Each point is reached from the start by the listed moves, each made 0, 1 or 2 times, or once backwards (-1), plus a little noise. Is the number of moves made odd or even? Then give how often each move was made.

Moves:
(1): [-19 -16 -13 -26   5]
(2): [-11  19  28 -11  15]
(3): [ 14 -27  20  -3  25]
Start: [  3   9 -10   8 -13]
Points:
[-30  20 -43 -14 -33] => even (1, 0, -1)
[-11 -21  73 -47  72] => odd (1, 2, 2)
[ 48 -21  -6  42  -7] => odd (-1, -1, 1)
[-29 -37  61 -73  77] => even (2, 2, 2)
[ 6  1 38 -6 27] => even (0, 1, 1)

Moves:
(1): [ 12  -9 -26  20  20  -7   5]
(2): [-32  30 -24  18 -25   0  36]
(3): [ -2   3 -28  12  10 -16 -21]
(4): [  6  28 -10  -4   4  32 -16]
(5): [ 13  49  28  -4  14 -12  20]
(6): [ 19   1   9  -5 -49   9 -11]
Start: [-6 -6  4 -3  5  2 -8]
Points:
[-43 -22 -22 -14  22  40 -46] => even (-1, 0, 0, 1, -1, -1)
[ -55   92  -19    4 -112   54   28] => odd (-1, 2, 0, 1, 0, 1)
[ 52  71  38 -37  59  53 -54] => even (0, -1, 0, 2, 1, 0)
[  3  15  69 -16   1 -19  49] => odd (0, 0, -1, -1, 1, 0)

Moves:
(1): [ -7   7  -4 -16  15  18  -3   6]
(2): [ 11 -31 -20  -4  -6  14  10   9]
(3): [  3  -9   4 -14  14  -8  -4  -7]
(4): [  9  -9 -10  12   4  -4 -25  28]
(5): [ 17  10  22  32 -23 -21  14  11]
(6): [ -4  27  -6  -3  -4 -38  14 -18]
(7): [ 27 -16 -20  -3   1  -1  -6   0]
(8): [ -1  -3  21 -33   2  15 -17  -1]
Start: [-13  -6 -12  -4  12 -12 -17  -9]
Points:
[  24   11  -48   50   -7 -121   25   -3] => odd (0, 1, 1, 1, 1, 2, 0, -1)
[-64   7 -78 -72  52 -19  58 -61] => odd (2, 2, 1, -1, -1, 2, -1, -1)
[ 31   5 -80 -20 -16 -67  36 -58] => odd (0, 1, -1, -1, 0, 2, 2, 0)
[-44  54 -41  -3  18 -17  38 -37] => even (2, 0, -1, -1, 0, 1, 0, -1)
[ 45 -36  -8 -14  31 -17 -84  54] => odd (1, 0, 1, 2, 1, 0, 1, 1)

Moves:
(1): [  3   5 -15  -1 -20  -2  12 -23  -2   8  -4]
(2): [ 10   8 -18  -9  -4   2   0   2 -10  -1  -3]
(3): [ 15   4  -9   5  15   7 -14   3  11  20 -13]
(4): [ -5  -6   9  12 -18   5  -1   6  -4  -7 -14]
(5): [  3  -9  -8 -12 -12  12 -20   2  -8   6  22]
(6): [-12  -1 -15  -5 -11   0  -8  11  -5  22   6]
(7): [-13 -34   5 -11   7 -16  -9  -4   8 -18 -27]
(8): [  0  -9   7   5  -2  16  -7   3 -16   8  -3]
(9): [-15   6  -6  12  -6  -7  -4  -9  -7  -8   6]
(10): [ -9  13 -33  16   6   6  26 -17   8  -8  15]
(11): [ -2 -29  -8  15  -1 -18 -29   9 -19   5  18]
Start: [ 2 -1  3 -6  7 -6  7  2 17  1 -6]
Points:
[-34 -28  22   3 -12 -49   3 -57   2   1 -51] => even (2, -1, 0, -1, -1, 0, 1, 1, 2, -1, 0)
[   8  -33  -57    2 -121   47  -51   20  -56  100   50] => even (2, 0, 0, 2, 2, 2, -1, 1, -1, 0, 1)
[ -78 -103  -59   76  -30  -70  -18  -66    7  -88   11] => odd (1, -1, 0, 2, 1, -1, 2, -1, 2, 2, 2)
[ 22  -7 -63 -43  36  -9  28 -12  24 -12 -17] => even (0, 2, 0, -1, 0, 0, 1, 0, -1, 1, 0)
[  -5 -114  -58    8   59  -38  -55   18  -17   33  -38] => odd (0, 1, 1, -1, -1, 1, 2, 2, -1, 1, 2)
[  42   81 -107  -26   46   27   69  -52   60  -19   19] => even (0, 2, 1, -1, 1, -1, 0, -1, 0, 2, -1)
[ -7  90   0  65  36  22  64 -18  43 -33 -22] => even (-1, 0, 1, 1, -1, -1, -1, 0, 2, 1, -1)

Moves:
(1): [  1 -16  -2  13  -2  -2 -12   6 -30 -20 -12  12  11   3]
(2): [ 10  -7   4   2  -3   2 -12 -10 -12  -2 -16  17 -16  -3]
(3): [ -4  -2  -2   8  -5   8   4  -1  -6  -1   5 -11  -2   1]
(4): [ -9  -6  -4 -12 -13   7   3   2  23  -6  -3  -5   6  -6]
(5): [ 11   5  18  -4  24 -20  -4   3  -6   1  -3  -6  -5 -11]
(6): [ -9 -11  -4   6   9 -10   0  11   5  -3   0  -2 -11 -12]
(7): [ 15   0   0   2   6 -12   2  -8  12   8  -4  -9  13  -6]
(8): [ -5 -12  16  12  -6   6   3 -19  -4  -2   0  -1   9  -1]
(9): [  1  -9  10 -28   0  -1  -7   1   9  11   0  15 -14  -3]
(10): [ -4 -13   9  -2  15 -13  -4 -13   1  -8  -7  -5   5 -13]
(11): [ 20   7 -11  18  10 -10  11  -5  10  -3 -20  -5 -11  12]
(12): [-24  -2  18  -8  -7   5   5  -8  -9   9 -13   1 -31   4]
Start: [  0  -5   4   1   2  -8   4   8   3  -2   2 -12  -1  -4]
Points:
[121 -26  26   7  64 -65 -56   5 -79 -14 -57  38 -23  -7] => even (2, 2, 2, -1, 2, -1, 1, -1, 2, 0, 1, -1)
[ 10 -47  26  34  32 -54   1  -6  44 -18  15 -47  79 -74] => even (0, 0, -1, 1, 1, 2, 2, 2, -1, 0, -1, -1)
[  6  25  10 -38  35 -25   1  54   9  34  25   2 -75  -5] => even (-1, 0, 0, -1, 1, 1, -1, -1, 1, -1, 0, 0)
[ 42 -31  31  53  33 -41  -9 -30 -74 -44 -96   1 -39  16] => even (2, 1, 1, 0, 1, -1, 0, 0, 0, 1, 2, 1)
